Rows are points. The points of each table are mixes of a few directions, plus a little noise. How many directions does each table use, and how many do they share? Where both have some left over, give the other angles between the two spaces (their principal angles), to ten degrees, smallest first.
In the rows, zero is written as 128.

First, 4 rows:
[[108 100]
 [ 94  78]
 [162 177]
 [149 159]]
Second (4 x 2):
[[ 51  92]
 [151 139]
 [150 138]
 [161 144]]
Directions: first 1, second 1, shared 0; angles 30

First, 8 rows:
[[ 95 134 119 155 122 150]
 [106 175 116 185 106 128]
 [ 77 117 117 150 127 170]
 [113 191 117 196 103 116]
 [181  89 146  59 149 102]
 [163  60 146  44 158 125]
 [147 175 128 159 111  98]
 [143  84 136  78 148 134]]
Second:
[[142 121  65 129 144 137]
 [110  87 205  72 138  56]
 [174  95  86  83 155 132]
 [ 79 170 109 198 107 138]
 [100 173 157 181  97 152]
 [152 147 145 137 113 167]
 [140 105 126  98 141 110]]
Directions: first 2, second 3, shared 1; angles 80

First, 8 rows:
[[101 160 133 110 138  91  67  71  88 103 105]
 [110 143 138 102 143  67 123 162  83 156 153]
 [131  34  98 174  83 185 160  72 196  89 130]
 [104 167 102 129 155 114 115 180 111 151  87]
 [114 155 109 120 158 111 124 162 116 141 127]
 [174 104 130 114 153 162 165  80 167  79 237]
 [137 158 135 124 138 130 138 181 121 157 115]
 [153 103 178 151  56 164 129 115 142 146  72]]
Second (8 x 11):
[[102  67 114 152 106 124  70 188 108 152 101]
 [136 188 154 117 155 120 131 124 117 129  85]
 [104  82 140 141 186 104  84 139 113  96 101]
 [174 230  95  98 139 181 181  76 168 108 188]
 [119 110 148 122 130  93 159 110 124 126 136]
 [159 135  93 140  68 206 101 134 154 138 146]
 [156 130 156 119  95 139 182  62 152 115 156]
 [ 75  83 123 133 143  56 116 191  88 159 110]]
Directions: first 5, second 5, shared 3; angles 60, 60

First:
[[182 168 104 147 112 168 186 142  96 138  98  69 133 163]
 [134 182 107 151 166  36 101 140 192 141 173 204 126  48]
 [135 106 133 117 100 194 156 123  83 121  93  68 133 185]
 [111 169  98 104 132 120  86 112 163 118 119 125 164 102]
 [ 78  77 158 110 137 104  83 116 145 118 152 172 119 111]
 [152  66 166 146 106 182 192 144  60 135 116  91  91 194]
 [108 175 100 112 145  85  75 116 183 122 139 159 156  74]
 [124  80 158 136 125 136 145 134 103 129 135 135 102 148]]
Second (8 x 14):
[[119 144 118 128 142  99 106 124 162 129 144 155 122 103]
 [147 120 139 118 101 173 157 137  60 121  90  77 185 148]
 [ 68 123 109  59 105 187  60  81 143  94  85  74 178 154]
 [141  89 163 158 137 102 157 150 106 141 156 165  95 123]
 [137 131 110 162 151 114 146 125 191 147 164 152  10 159]
 [184 195 101 168 143  89 167 156 135 149 138 140 133  94]
 [173 168 128 148 126 102 160 159  83 136 119 130 198  83]
 [ 55  53 155  84 121 158  71  92 144 106 129 131 104 160]]
Directions: first 3, second 4, shared 3

First, 9 rows:
[[154 109 139 140 116 115 140 125 108  92 132 112 144  96 128 134 139 114
   70 148 117  78 181 120]
 [158 140 118 125 105 112 130 132 117 117 130 124 145 104 125 132 137 117
   92 130 125  96 184 116]
 [137 144 129 119  98 163 125 143 149 172 118 134 113 160 124 113 117 134
  202 109 145 184  77 148]
 [152 140 121 125  99 126 128 131 123 125 121 120 146 116 121 129 136 109
  114 128 131 105 174 123]
 [119 161 109 112 107 145 116 132 145 166 112 133 133 155 118 124 124 117
  183 105 146 158 120 135]
 [190 123 146 137  60 153 144 143 122 125 116 106 139 115 120 119 133 105
  128 137 133 111 165 141]
 [  7 124 109 120 241 105 103  95 141 129 134 151 114 165 136 144 118 148
  147 119 126 155  61 119]
 [162 149 115 116 134  93 127 149 126 142 159 159 104 106 145 124 126 178
  103 112 116 152 113 108]
 [ 73  60 167 157 191 138 139 103 119  82 130 112 115 137 135 132 123 129
  111 164 114 116  77 140]]
Second:
[[153 129 113 124  69 134 119 125 132 154 106 112 156 148 120 125 131  69
  188 141 157 127 121 147]
 [145  98 152 112 123 125 126 123 126 121 130 120 122 140 132 126 128 120
  152 138 133 137 107 172]
 [103  85 138  95 180 115 133 120 114  69 121 122 115 142 133 130 119 146
  107 138 127 130 116 153]
 [150 140 104 130  92 126 130 148 124 122 122 143 124 122 125 137 117 146
  135 126 130 131 136 120]
 [ 59 116 160 130 221 163 148 116 138 116 120 106 113 147 131  98 127 144
   90 118 113 146  97  94]
 [121 122 142 128 155 132 135 135 127 114 140 138 105 121 134 125 123 167
  102 119 113 138 121 124]
 [136 110 178 133 129 133 115 100 139 172 149 107 132 135 132 114 153  89
  156 134 130 129 108 168]
 [159 140 130 138  94 135 129 147 128 142 140 146 112 114 132 131 123 156
  135 120 120 139 127 131]
 [198 125  73 105  43  86 122 162 105  80 121 168 123 112 125 170 103 159
  150 139 140 123 157 165]
 [ 66 203 140 189 179 128 107  81 149 231 162 114 172  95 125 112 178  72
   74 105 107  77 183  38]
 [113 138  80 118 123 128 140 147 122  88  98 136 134 135 121 137 107 141
  119 127 137 128 139  95]]
Directions: first 4, second 5, shared 1; angles 30, 30, 70

First (11 x 32):
[[141 102 131 142 107 112 108 140 145 155 138 150 160 131 133 136 119 121
  122 145 139 165 109 118 104 128 139 138 123 146 118 127]
 [113 122 148 185 166 156 132  74 156 111 148 104 149 120 122 217   7 135
  141 133  92 149  98 114  58 133 178 161 187 118 113 157]
 [121 121 171 151 153 122  93  77 155 131 122 142 148  86 127 177  56 163
  146 120 120 132  81  92  57 170 137 154 138 161 109 155]
 [123 143 105  76  95 104 141 175  71 103  94 143  85 121 119  48 239 131
  117  97 160  91 167 156 207 124  84  83 101 112 155  98]
 [ 97 176  31  86 187 121 129 140  85 114  92 113  75 179 121  22 223 159
   80 104 141  65 215 144 183 102  82  95  93 109 110  48]
 [132 112 102 145 122 120 118 143 136 145 139 135 149 152 130 125 126 120
  111 146 136 160 133 127 114 111 142 135 132 130 115 110]
 [151 137 169 107 133 147 126 117 163 163 144 114 128 120 148 131 128 114
  149 151 113 111 113 113 136 140 109 139  90 150 131 159]
 [125 107 167 164 112 132 131 108 137 110 138 133 148  97 121 196  56 126
  150 125 118 156  86 122  87 140 163 144 172 124 135 163]
 [111 130  83  99 101  87 124 171  70 100  91 159 102 128 115  57 219 145
  104  94 168 114 163 151 172 124 100  90 118 118 138  81]
 [165 111 219 139  78 168 170 128 161 134 169 106 144  96 143 205  71  71
  184 157  97 150  73 136 137 132 156 146 148 121 167 213]
 [127 144  79 119 154 139 135 140 129 142 135 108 119 175 133  90 159 121
  103 143 124 117 169 135 153 100 118 124 111 117 115  96]]
Second:
[[111 149 110 120 198 114  77  83 148 148 103 137 124 125 131 102 122 186
  111 118 133  94 133  90  85 158  99 139  92 167  87 100]
 [ 74 102  99 151 117  39  60 119  64  68  54 213 133  66  89 118 130 221
  102  49 189 145 105 113  55 179 131 110 171 149 105  75]
 [158 139 149 110 107 171 178 152 143 143 164  87 118 151 145 131 145  68
  147 160 101 120 140 151 192  98 127 125 115 104 159 161]
 [137 116 145 118  65 130 168 172  94 100 134 128 116 116 121 131 159  90
  144 120 134 137 128 165 181 112 135 106 149  95 170 147]
 [170 119 139 161 134 197 172 130 201 183 210  65 167 194 156 188  58  44
  139 208  76 173 124 133 131  73 174 165 136 107 129 171]
 [119 146 112 128 201 127  85  81 162 160 118 127 133 139 136 114 106 171
  112 133 123 104 133  88  80 149 109 149  94 165  83 108]
 [155 164 148  79 139 172 164 136 146 152 146  83  94 146 150  96 174  90
  147 152 102  76 152 138 200 116  92 120  77 121 149 154]
 [111 110 123 138  99  95 117 140  94  95 106 162 131 102 110 131 134 148
  123  97 153 146 118 135 114 139 137 115 156 124 135 116]
 [117 109 124 144  97 105 128 142 103 103 119 150 136 113 115 140 125 132
  126 111 144 153 117 137 116 128 147 119 159 119 137 123]]
Directions: first 5, second 3, shared 3

First (10 x 32):
[[120 123 163 148 144 149 101  93 156 113 108 152 119 172 105 128 114 118
  143 139 122 147 143 159 173 120 151  77 149 174  96 146]
 [112 129 140  96 115 161 134 112 156 119 141 113 142 157 120 158 114  73
  153 113 129 148 125 138 156 174 127 107 177 144 134 119]
 [142 124  59 107 116  85 171 159 118 155 110 119 129 179  95 135 123 178
  116  43 198 148 124 142 138 108 136 164  65  73 179 140]
 [143 124 156 160 125 139  99 128  85 120 161 136 106  48 182 113 150 154
  106 194  88  79 107  93  97 106 104 154 138 110 118 120]
 [114 155 158 130 115 132 142 114 149 121 130 132 122 179 118 145 122  86
  154 123 134 140 128 148 158 134 115  78 157 163 106 135]
 [106 112 117  94 150 147 125 113 184 124  90 120 165 169  81 133 106  82
  148  99 127 176 163 153 147 176 170 101 142 170 119 125]
 [138 166 154 166 113  96 140 159  70 131 165 128 104  39 197 107 168 142
  111 197  89  62 102  76  55  91  67 151 116 110 106 112]
 [139 103  61 100 133 108 146 147 129 149 105 119 141 159  92 130 116 173
  112  57 180 154 133 141 137 126 157 169  78  82 176 135]
 [113 126 116 113 150 120 133 130 165 131  89 128 156 153  90 116 119 104
  140 112 127 159 161 143 123 146 157 106 116 162 110 128]
 [152 114 155 164 121 145  91 126  70 119 177 135  96  29 198 117 153 171
   96 201  87  67  94  87  95 100  97 174 142  90 132 119]]
Second:
[[114 122 116 148 107 118 129 133 155 102 130 134 124 170 108 153 115 107
  129 153 129 156 119 106 124 119  82 145 122 105 142 160]
 [121 124 131 138 113 118 133 124 152 121 135 135 123 193 115 149 114 125
  127 133 152 148 128 115 158 107 112 126 116 110 133 160]
 [119 142  61 149 121 105 136 158 108  96  88 124 125  55  88 117 132 114
  137 139  96 147 103 141  21 156  60 170 123 118 158 114]
 [124  99 159 156 112 158  92  92 153  98 151 148 102 188 124 162 106 124
  126 162 134 149 112 121 190 111 109 123 157 110 136 169]
 [105 144  81 159  91  60 172 172 165 105 110 131 128 203  84 158 117 102
  128 149 153 178 122  83  83 100  38 166  70  74 155 178]
 [148 119 133 117 149 177  93  90  95 130 116 136 109  87 120 113 123 161
  135  81 126 116 119 204 160 150 179 102 170 162 132 100]
 [162 119 189 121 162 184  79  96  61 152 159 131 112   7 206  84 157 176
  113 144  84  47 125 152 142 131 195 111 176 164  95  73]
 [133 122 187  76 160 165 118 114 122 168 159 105 164  69 194 101 148 113
  125 136  98  78 160 111 150 162 210 102 157 172  82  79]
 [124 132 113 117 121 107 156 125 158 139 113 131 127 230  90 147 109 138
  138  69 186 161 138 153 187 108 146 103 102 121 139 157]
 [140 145 128 129 133 104 142 146  99 150 129 127 128  97 150 105 149 154
  118 122 130  99 129 121 108 107 138 131 102 127 117 116]
 [115 145 114  96 139 106 161 158 138 148 118 101 167 106 130 114 141  93
  134 122 118 125 153 106  87 159 138 135 111 141 116 101]]
Directions: first 5, second 5, shared 3; angles 70, 80

First, 11 rows:
[[136 124  99 139 115 170 122 186 115  99  59  91 110 131 139 169 113 181
  133 103 141 130 148 132 156 129 134 122 103  94 134 150]
 [147 128 135 104 120  85 134  77 114 145 227 197 192 139 140  79 124  82
  142 119 116 148 130 150 101 155  99 173 131 147 126 100]
 [117 118 151  94 116 118 154 101 120 151 129 168 159 141  98 118 103 138
  174 164  98 149 160 134 138 130 141 117  82 112 150 127]
 [146 121 137 162 103 114 113 124 118 129 122 122 114 130 124 137 139 145
  120 119 126 126 102 128 134 139 101 112 157 144 121 139]
 [137 138 123 169 144 110  91 126 149  97 154  71  79 107 170 120 184  73
   28 104 149 106  78 107  83 129 108 126 195 167  83 125]
 [118 101 174  91 135  91 167  90 135 149 141 150 151 148  79 143  93 164
  138 144  95 124 139 126 161 127 116 116 126 126 151 113]
 [ 82 128 149  57 177 124 179  95 158 157 154 160 158 133  95 111  97 105
  158 172 111 125 167 122 132 100 171 139  91 109 153  99]
 [142 128  89 166  81 189  99 203  99  89  16  83  89 125 154 158 129 171
  141 120 137 152 153 135 135 137 149  96  73  90 123 181]
 [116 140 139 149 165 102 101 104 167 101 170  70  72 102 163 105 191  42
   15 128 140 106  84  99  66 117 127 121 191 171  83 114]
 [139 147  96 205  87 183  93 188 103 143  32 109  76 105 126 159 143 181
  183 132 157 121  97 123 160 112 137  87 141 130 136 176]
 [126 133 114  72 163 120 163 115 131 147 206 187 200 142 127 111  89 120
  169 107 139 124 150 148 142 131 119 198 122 116 149  88]]
Second:
[[144 109 153 140  96 102 118 109 116 118 121 119 121 139 122 131 135 137
  100 131 102 142 125 129 121 148 106 100 126 135 118 139]
 [119 133 117 111 129 135 132 127 126 124 140 142 147 128 136 118 121 122
  141 137 122 142 148 135 128 129 131 139  97 117 131 129]
 [165  93 153 107 115 105 138 126 115 105 118 113 137 159 128 137 112 126
   97  96 115 135 148 140 102 162 133 130 122 112 121 111]
 [111 149  59  11 214 195 185 183 141 115 163 171 216 144 167 102  61  79
  202  91 173 132 224 162 108 120 215 249  42  51 157  68]
 [150 107 160 158 101  99 115 113 122 125 110 105 100 135 115 143 143 143
   92 122 114 123 101 121 124 143 106  92 162 147 116 137]
 [ 36 213  39 107 190 210 135 153 157 166 176 192 166  72 152  88 127 105
  233 187 166 132 147 125 173  58 156 184  73 118 157 140]
 [140 132 145 191 151 126 117 147 147 157  92  84  60 109 104 162 155 146
  111 104 171  64  49  99 141 100 131 104 244 168 124 122]
 [152  97 168 149  72  84 111  94 108 111 118 115 116 144 119 133 140 143
   83 137  84 153 122 129 118 161  89  81 123 141 112 149]
 [102 143 133 171  86 115  99  94 123 138 137 140 112 106 121 117 159 144
  125 182  96 151 105 117 151 119  81  81 118 158 121 173]
 [123 141 110 122 170 153 141 156 144 141 124 123 123 120 129 134 121 121
  149 107 166  97 119 124 131 107 159 157 157 124 137 106]
 [166  89 172 144  84  84 117 106 111 110 110 103 111 152 116 142 134 142
   76 115  97 138 119 129 111 164 101  89 143 137 112 135]]
Directions: first 6, second 3, shared 2; angles 50
